Rows are points. To make a cloud, some directions were put in groups of two or more. Within a group, all points are equally far from the middle, so they leave a hole (a ring in 2 directions, a hollow ball in 3). The other directions are filled evenly. Then the cloud was stretched, turned, moved and blurred a little. Count the holes, and give their numbers of directions, smallest first.

Cloud:
[[ 56  -9]
 [  0  60]
 [-41 -34]
 [ 18 -58]
 [ 50  26]
 [-46  22]
 [  5  60]
 [ 30 -52]
 [ 55  12]
 [-23  51]
 [-17  54]
 [-44  25]
 [-13  57]]
Holes: 1 (2)

Cloud (20 x 3):
[[ -8  84  45]
 [-15 -16  65]
 [ 45 -50   1]
 [ 13 -31  56]
 [ 64   5  13]
 [-17 -12  68]
 [-20 -40  29]
 [-37  44  34]
 [-27  36  -7]
 [-42  16   1]
 [-39  42  46]
 [ 63  12  62]
 [ 43 -13  67]
 [ 11 -52  25]
 [-36  49  45]
 [ 65  17  58]
 [ 17 -55  20]
 [ 50  -4 -48]
 [ 25  64  12]
 [ 29  37 -22]]
Holes: 1 (2)

Cloud, 19 rows:
[[-61 -28   6]
 [ 16  -5  60]
 [-24  32 -81]
 [-24 -25  51]
 [ 19 -31 -30]
 [ 44 -57   1]
 [ 70  67 -42]
 [-12 -82 -46]
 [-44  40 -23]
 [-48  -2 -12]
 [ 32  27  55]
 [ 32  46 -75]
 [ 19 -38  -4]
 [-10  32  16]
 [-10  -7 -18]
 [  6 -24 -66]
 [ 10 -73 -12]
 [-22 -23 -67]
 [-17 -44 -43]]
Holes: 0

Cloud (28 x 4):
[[-69  36 -41 -15]
 [-49  30 -50 -42]
 [-59 -21  27  -1]
 [ 69 -36   3 -19]
 [ 35  70 -16 -18]
 [ 17 -57 -42  -4]
 [-16 -44  28  40]
 [ -8  13 -19 -74]
 [-20  52  54 -26]
 [  4  -5  -6 -75]
 [ 75  17 -10  11]
 [ 62  48  -5  13]
 [  7  42 -74  -3]
 [ -6 -20 -44  57]
 [-62  12  41  -5]
 [-24  46 -74  -1]
 [ 61  40  12  29]
 [-14  47 -47 -53]
 [-12  50 -52 -46]
 [ 10 -10 -69  34]
 [-72  -1  16  -9]
 [ 44  58 -35 -11]
 [ 15   7  23 -71]
 [-10  37  58 -37]
 [ 11  79  23  20]
 [ -7 -22 -39  58]
 [ 11  79  22 -18]
 [-65  60   1  21]]
Holes: 2 (2, 2)

Cloud, 30 rows:
[[-40  82  12 -46]
 [-66  24 -26  -5]
 [ 52  45  10 -21]
 [-14 -38 -20  12]
 [ 25  72   3 -44]
 [-21  -2  18 -82]
 [-46  50  39 -66]
 [-12  44  74 -17]
 [-77 -10   0  -2]
 [-56  53  34 -60]
 [-31  -5  61 -56]
 [-45  86  35  -1]
 [ 48   7  14 -42]
 [-17  -2  74  22]
 [-50  37  73  21]
 [-41 -29 -23 -27]
 [-35  81 -17  14]
 [ 17 -37  34  19]
 [-42 -40  26 -48]
 [-22 -21 -14  39]
 [ 13   3  58  34]
 [ -7  66 -24 -58]
 [ 19 -17 -23 -53]
 [-54 -12 -27 -12]
 [-60 -31  54  -9]
 [ 22 -13 -20  32]
 [-52  12 -12  43]
 [ 28   6 -41 -32]
 [-59  36  66  27]
 [-24  57  17  58]]
Holes: 1 (4)

Cloud, 46 rows:
[[ 25  92 -30   9  41  -4]
 [ 56 -44 -21   1  28 -36]
 [ -6  80  13 -17  -8   3]
 [ 12 -63 -39  70  -2   8]
 [ -8 -11 -84  17  37  47]
 [ 44 -37  27 -30  12 -25]
 [-33 -49 -12   9  57  16]
 [-27 -18 -43  19  67 -21]
 [ 63  -8 -27 -28  41 -28]
 [-18   2  36  79 -30 -42]
 [-30 -49  19  68 -43  68]
 [-33  33  -5 -44 -16  19]
 [-42 -10  24  -6  60  54]
 [ -4  10 -31 -56 -85 -15]
 [ 71  -4  -5  31 -76 -38]
 [ 52  -8  29 -34  12 -23]
 [ 12   4 -40  82  57  -6]
 [-50  12  19  72  -2  70]
 [ 31 -57  -5  40  58  -9]
 [ 57 -71 -39  37 -31  34]
 [ 58 -42 -37  15 -15 -39]
 [-67  35 -34 -28 -64 -24]
 [ -8 -59 -78  16 -49  69]
 [ 45 -62   4  22 -21 -42]
 [-18 -51 -55  58  -4  12]
 [-19 -12 -28  35  45 -63]
 [-26  44 -72  20 -25  -8]
 [  4  63  62  42  10 -35]
 [ 45  45 -49 -14   0  30]
 [ 47  -6 -39   3   1 -81]
 [-33   2  35  51   3  83]
 [ 18 -16  44  72  28 -28]
 [-14  70  28  65 -14  26]
 [-17 -59  34  25  29 -10]
 [ 83   5   4  16  13  -2]
 [-48 -44 -37  33 -25 -34]
 [ 54  18 -23  33  -7 -72]
 [  0  46 -17  38  30 -84]
 [ 70   9 -13  24  13 -57]
 [-14  19 -20 -19 -21  72]
 [ 34 -24 -54  18  11 -54]
 [-81  21   3 -11   7  -9]
 [-34  48  63  53  41  -3]
 [-38  43 -74  45 -50  34]
 [ -9 -14  25 -12  22  63]
 [-63 -23 -11 -15  50 -31]]
Holes: 1 (4)

Cloud (49 x 6):
[[-11  27   9  13  -9 -95]
 [-28  51 -12  12 -51  37]
 [ 28   1  54 -10   9  39]
 [-34  -2  -5 -40  -6  78]
 [-19 -11 -14  52  48 -20]
 [ 37  32 -12  64  -4  43]
 [-20  22   6  16  81 -24]
 [  1 -46  13 -65   6  11]
 [ 46   4  18 -44  34 -16]
 [  7  15  21  56  -3 -57]
 [-68 -21   9 -63  -7   7]
 [-45  18  -2  66   0 -27]
 [-70 -12  18  15 -24 -34]
 [  5   2  48 -29  10  72]
 [-20   6 -40  35  13 -66]
 [-45 -57   1 -12   0 -27]
 [ 57  21  -8  25  69  12]
 [-20  65  -8  66  11  14]
 [-18 -15   8  12  79  13]
 [-10  -2  -4  18  52  67]
 [ -5 -45  19 -56  45 -53]
 [ -8  75 -37  20  15  13]
 [ 27 -34  32 -22  78  -7]
 [-43 -32  -3   8  61 -21]
 [ -4 -13  23 -63 -20  -1]
 [ 27   4  23 -11 -33  12]
 [-18  44  -9  64  46 -24]
 [ 36  44  40  31   5  22]
 [-23  53  46 -13  20   3]
 [-45 -55  28 -21  51 -18]
 [ 46  74 -11  38  23  27]
 [-71  12  34 -37 -21  -3]
 [-60  -6  12 -46 -40  -2]
 [ 22  68 -12  44 -22  47]
 [-46 -35 -13 -16  53 -50]
 [-15  34  20  33  37 -89]
 [-55  15 -25  -9 -17  51]
 [ -4 -46  -2  25  42  11]
 [-11   7 -20  13  50 -86]
 [  8  15 -14   9 -51  28]
 [ 53  29 -11   8  27 -44]
 [ 43 -28  14 -30  70  13]
 [ 15   5 -16  68  40 -21]
 [ 38  28 -24 -26  42   5]
 [-23  48 -35  24 -23  55]
 [-53  49 -36  35  -5 -30]
 [-22   7 -30  39 -22 -58]
 [-20  37 -28  16 -51 -13]
 [-27 -28 -18  32  48 -38]]
Holes: 2 (3, 3)
